Each row is a point. Each table stands for the endless flat space through its points: a line for two points, a plane for three, and so on. Write the one point that lies in both, or say that there is none.

First, 2 rows:
[[ 9.1  0.0 -1.2]
 [ 6.8  0.8 -1.1]]
Second:
[[ 0.8 -3.3  5.0]
 [ 3.6  1.5 -5.8]]
They share: no point

First, 2 rows:
[[  2.0  10.3   2.9   8.0  -3.2  -4.7  -5.5  -6.9]
 [  8.6  13.9   6.5  12.8   6.1  -7.1 -10.3  -9.6]]
Second, 3 rows:
[[ -5.3   5.4   4.5  18.7  -1.2  -3.9  -6.5  -6.2]
 [  6.7  13.0   4.1  17.1  13.2 -11.1 -14.9   3.8]
 [  7.1  14.2   9.7   3.9  -2.4  -5.1  -6.5 -19.4]]
They share: no point

First (3 x 11):
[[ 12.0 -12.6  16.1  -3.4 -10.8   1.2  -9.8  12.9   9.5   3.2  -0.7]
 [-16.2 -19.5   3.9  22.0 -10.7  -7.1 -15.9  -1.4  10.5   5.8 -30.3]
 [-10.0 -17.6   6.9  16.4 -10.5  -5.4 -14.5   1.9  10.3   5.2 -23.7]]
Second:
[[ -2.6 -23.0  16.3   5.8 -10.1  -7.8 -10.5  11.9   5.3   1.4 -13.9]
 [  9.9   0.0   7.8   4.3 -10.1   6.7 -13.5   3.4  16.8   7.9  -5.4]
 [  4.9 -12.6  13.0  -9.9  -2.1   4.3 -15.4  -4.4  -1.5   4.6 -15.1]]
They share: [  2.4 -13.8  12.9   5.2 -10.1  -2.0 -11.7   8.5   9.9   4.0 -10.5]

First (2 x 18):
[[ -0.9  -1.1  14.3  -9.0  11.2  -8.0 -10.9   2.1  -3.8  12.5  -8.5   8.1
   -4.9  11.1  -1.6   4.4 -11.8   7.0]
 [  5.9   4.1  18.1 -15.0  15.0  -8.0 -11.1  -0.3   0.0  18.5  -9.7  14.1
  -11.9   7.5  -0.2   5.4 -16.4   2.8]]
Second (3 x 18):
[[ -6.1  -0.9  12.8  -4.8   9.9  -7.1  -6.5   7.2 -12.5  10.6 -10.2   8.4
   -2.1  17.0 -10.3   2.0 -11.7  11.4]
 [ -9.9   5.5  12.6  -4.6   3.5  -9.1  -1.7   4.4 -15.9  14.4 -12.4  14.0
   -5.3  22.6 -16.7  -3.2 -10.9   9.6]
 [ -5.5   1.5  19.4 -10.6  11.1  -7.9 -21.3  -1.2  -0.3  12.4 -10.0   4.4
   -6.5   5.4   3.7  -2.4 -13.7   9.6]]
They share: no point

First (4 x 24):
[[ 12.4  -8.1  20.5   0.2  19.2  -0.8  -3.2 -11.0  -2.8  18.6  -8.1  -6.7
    7.8   3.4  -3.0   6.3  -2.7   7.4   6.8  -8.6  16.7  12.9 -15.2   2.3]
 [ 16.0 -21.2  11.2  18.9   9.1 -14.1 -18.6 -10.5   1.4  30.0   5.7  10.4
    0.6  -9.4  -5.5 -13.7  17.2   2.2  13.5  10.3   1.3   5.7 -29.5  -7.9]
 [ 10.0   2.3   7.7 -10.6   7.6   8.4  10.4 -13.0  -9.6   9.0   4.7 -17.1
   10.6   2.6   9.0  14.3 -10.3  18.2  -4.0 -18.2  28.3  13.7 -14.0  -6.9]
 [ -2.2   8.6  -8.8 -21.8  12.2  -3.4   7.2   1.4 -15.5   3.6   1.7 -15.8
    8.9  12.8   5.1  17.9 -19.5   3.7  -6.0 -19.3  20.2   6.3  -4.4  -6.6]]
Second:
[[ -6.1 -14.8  -0.6   5.4  15.1   0.4  -6.1 -12.3   1.2   6.9  -2.3   4.8
   15.0  16.0  -0.8  16.9   6.8  -0.4  -3.8 -13.6   3.8   9.7 -18.0   2.8]
 [ 12.5   5.6  -7.8 -16.2   9.7 -18.8  -0.7   7.5 -19.8  19.5   3.7 -11.4
   -2.4  -3.8   5.8  -3.5 -14.8   3.8   2.8  -2.2  16.4   4.3 -12.0 -15.8]]
They share: no point
